Each wall is flat, endless, passes through zero and stands at right angles to its row. A trip goes straight from one point to another. Which walls does it cross, in order?

Walls:
(1): [14.2 -2.7]
(2): [39.6  7.2]
(3): [ 17.8 -27.2]
(4): [ -2.9 -29.6]
(5): [-13.8 -12.2]
(6): [  9.9 -16.6]
Trips:
[ 28.0 -41.9] to [-8.1 -8.8] => 2, 1
[ 2.9 -5.1] to [19.4 -5.0] => 5
[ 18.3 -12.3] to [56.1 -7.7] => none
[-25.4 -34.8] to [-14.4 -25.7] => none
[-35.7 -48.3] to [-24.1   7.1] => 3, 6, 4

Walls:
(1): [ 23.9   7.3 -28.9 -17.4  -9.1  14.6  31.6  16.7  27.8 -18.3  14.0]
(2): [ 16.7 -32.5  22.1 -21.2  40.3  -3.5  49.0  15.3  23.4  -5.1  23.8]
(3): [-25.7  23.9  -2.2  -6.7  24.8  13.4 -11.4 -13.3  12.1   2.2  -0.4]
(4): [ 16.7   1.8  40.0 -32.5   4.5  13.0  -4.0   6.0  18.0 -44.4  17.0]
(5): [  1.4  13.4 -10.4 -27.2  29.2   2.5  -4.1  -1.4  14.2 -22.6 -12.1]
(6): [ -8.7   4.9  42.7 -51.5 -58.0   7.6 -19.0   9.7  -8.4  26.5  12.8]
(7): [  4.4 -40.9  -7.3 -25.9 -26.9  -4.6  10.1 -14.4  13.3  36.9 -13.7]
Trips:
[-22.1 -21.3  28.1   1.9   4.3   8.5 -25.4   6.7 -14.2  26.9   7.0] to [ 19.0  47.2 -20.5 -17.6 -15.7  30.4  17.8 -13.3  23.8  34.4  17.3] => 1, 5
[-19.9 -12.2  -6.4   3.9 -40.8 -23.9  -1.1  38.4   1.2 -15.4  -0.2] to [  6.4   5.1   6.3 -14.7  14.5 -17.1   9.8   1.0 -13.1 -27.8  27.2] => 4, 7, 2, 5, 6
[  4.8 -11.4 -15.1 -29.4 -23.9  -1.0 -12.9  -2.7 -16.5  25.3 -45.7] to [  9.4   2.8 -38.2  -6.7  12.1   7.6 -28.9   8.2 -32.8 -11.4 -23.2] => 5, 6, 7, 3
[-45.6 -34.9  -9.1  -9.4  13.2  11.2  -7.9  -9.4  16.1  16.0  -9.0] to [ -4.3 -16.1  30.4  -8.2  36.2   9.3  -7.1  11.0 -26.7   4.5   9.7] => 6, 4, 7
[-29.1  42.0  -3.7  21.1  36.0 -26.6  24.0 -23.7 -52.2  22.5   1.6] to [ 14.7  29.3  55.9 -12.7  -9.8 -16.6  -9.8  25.9  18.7  50.6 -28.9] => 6, 7, 4, 3
[ -6.8  18.6  -6.2   4.7   9.8  23.3  18.4   3.9 -19.6   0.8 -23.9] to [ -2.3 -28.9  -7.0 -27.8  32.1   4.7  56.9  11.6 -19.0  38.9 -17.5] => 2, 7, 3
[ -4.2  -3.5 -33.4   9.8  34.1  31.1  20.3   0.2 -26.4 -28.0 -10.2] to [-55.6 -32.2  23.3 -11.2 -12.3 -12.3  22.0  21.5 -24.7 -19.3   1.9] => 1, 3, 4, 5, 6, 7

Walls:
(1): [-10.6  -1.2 -28.0  34.7 -10.6   8.9  44.9 -12.9   7.6  -7.4  53.7 -30.3
 -35.3 -25.2   3.9 -41.7  30.1  34.1  17.8  19.5  10.1  23.9   6.4  15.0
 -12.0  40.8 -46.4   2.2   8.9 -19.8  14.6 -15.7]
(2): [ 14.4   1.9 -11.6  -8.5  -1.5 -21.0 -18.2 -58.5  -3.8 -35.4  16.1  -0.8
  -1.5  10.5   3.9   8.8  27.4 -21.2 -28.7  10.6 -10.5 -24.0 -17.3 -24.1
 -10.7 -28.7  43.3  -3.4  -5.1  -0.1 -19.2 -36.6]
(3): [  3.8  41.2   7.3  54.6  -5.8  -4.4   6.1  39.7 -10.2  -0.5   3.0   0.5
  -4.0  -9.9   0.0 -38.1 -17.6  13.2  15.0  10.5   9.6  -7.7  16.5  37.9
   2.8  17.1  14.7 -10.6  -3.3 -36.7 -42.9  -9.8]
(4): [-25.8 -19.9  -7.7 -11.8  11.8  25.7  18.5 -24.0  47.2 -10.1   0.2 -19.7
  19.0   8.4  -9.0  19.2 -17.1  -8.4  11.3  38.9  29.0   8.4   9.1 -34.8
  39.6  -0.7 -37.1 -38.5 -54.3  -9.5 -11.9 -12.4]
Trips:
[ -6.1  28.1 -16.5 -34.8   2.9 -17.4 -16.4  11.8   1.8 -58.0  37.5 -13.2
 -44.7  11.0 -10.7  34.0  13.7  18.5  -4.6  28.3  -5.9 -25.5 -21.2  36.1
 -15.8 -18.5  43.7  37.8  23.1 -34.8   2.3   8.1] to [  5.0 -23.1  33.0 -10.2  52.7  20.2   2.1   7.1  12.1   6.9  15.7  23.5
  74.9  43.9  17.0  -8.0  17.4 -12.5   4.1 -14.7 -14.5 -10.6  22.9 -12.8
  13.1 -23.9  -0.9   7.9 -26.3 -12.2  11.3 -26.5] => 1, 3, 4
[ 11.3  29.0  -2.8 -37.6  18.1  10.5   3.9  -8.3 -17.2  47.1  -6.4 -22.2
   9.1 -22.3  43.1  -6.7   1.9  21.5   4.8  44.9  48.2  -9.6 -39.0  -8.3
 -32.3  38.7 -39.7  12.2  -3.8  -4.5  29.8   4.5] to [-25.6   3.4 -17.4   4.3   5.1  -4.6 -18.3 -19.3 -46.3 -35.1  19.7  18.1
  18.5  14.9  -9.0  52.7 -14.3 -16.7  24.2  -5.8  -1.3 -58.7 -24.3  15.9
  19.6  26.7  -4.4  42.3 -33.4  -7.6  -1.8 -17.4] => 2, 1
[-14.8  -5.5  12.3  -5.2 -14.6   2.8  -3.0  19.2  41.4   6.6 -17.2   1.3
  24.1  11.0 -21.5   5.3 -16.6   1.9 -29.3 -22.5  13.4 -10.2  -1.3  16.9
   3.6  26.0  28.3  -5.9  12.0  18.5  29.9   1.5] to [ -9.4 -17.8  12.9  -4.5 -11.3  22.2  27.0 -11.7  29.2   4.6 -12.5 -17.1
   3.0  27.9  24.1  -3.3 -35.6 -16.9  12.3  -0.5   2.2   2.7 -24.4 -26.9
  -2.7  19.4   2.6 -29.1  23.2  -3.0  30.4  23.3] => 4
[-19.3 -34.8  -8.9  61.4 -16.7  22.5 -29.5 -14.7   2.1 -14.1 -21.5  24.4
 -11.5  -1.9  33.2  13.4   2.6   2.0  14.9   9.8  22.2 -11.0 -36.3  22.7
 -24.0  42.3 -36.4  -5.9   0.9  -6.3 -26.4  -7.6] to [-33.4  17.8 -10.7 -14.1  20.6  -9.0 -13.9  18.0  12.0 -17.0 -29.6 -21.3
 -36.6  26.5   0.9 -12.9  -3.4 -39.4 -14.1 -22.5 -40.6 -34.6  38.2  10.5
   4.3  25.1 -17.4   4.0  49.1  13.5  27.3   9.1] => 4, 3, 1
[ -6.3  -0.5 -31.6   9.5 -36.9   0.5   4.5   1.0  27.1 -15.3   0.9   9.7
 -19.0   8.7  17.2  15.1  25.0 -22.9   8.5  12.4 -23.8  -2.9 -24.1  10.6
  -7.4  -5.3   8.2  15.3  -2.0  13.5   4.5  22.3] to [-19.1  11.3  10.6 -47.0  16.5   0.6  -2.0   5.4   8.2  -6.5  -4.1  -5.5
  21.4 -24.0   7.2 -40.9  30.9 -10.5  12.2   1.7  14.2  30.2  43.5 -29.4
  -7.0 -24.8  -4.6  17.1 -30.4 -17.2 -16.6 -17.3] => 4
[ 26.7 -11.6  -1.3   7.2 -30.3  16.4   7.2  -3.6 -30.0   9.8   6.5 -38.9
  33.7   8.5 -19.8 -14.0  -4.1 -16.7  38.2   6.7  -0.9 -26.5 -24.8  -7.0
 -35.3  -8.4 -25.0  -3.8  37.9 -19.4  -5.4 -21.3] to [-18.6  14.4 -22.8 -22.1 -40.2 -22.6 -30.2  -6.3  12.2 -11.0  16.3  -1.3
 -21.2   1.2  21.6 -48.4  -3.5 -17.4 -32.2  19.2  25.5  -8.6  -3.7 -11.4
  26.8  11.1 -33.0   1.9 -20.7  20.8  28.7  41.4] => 3, 4, 2
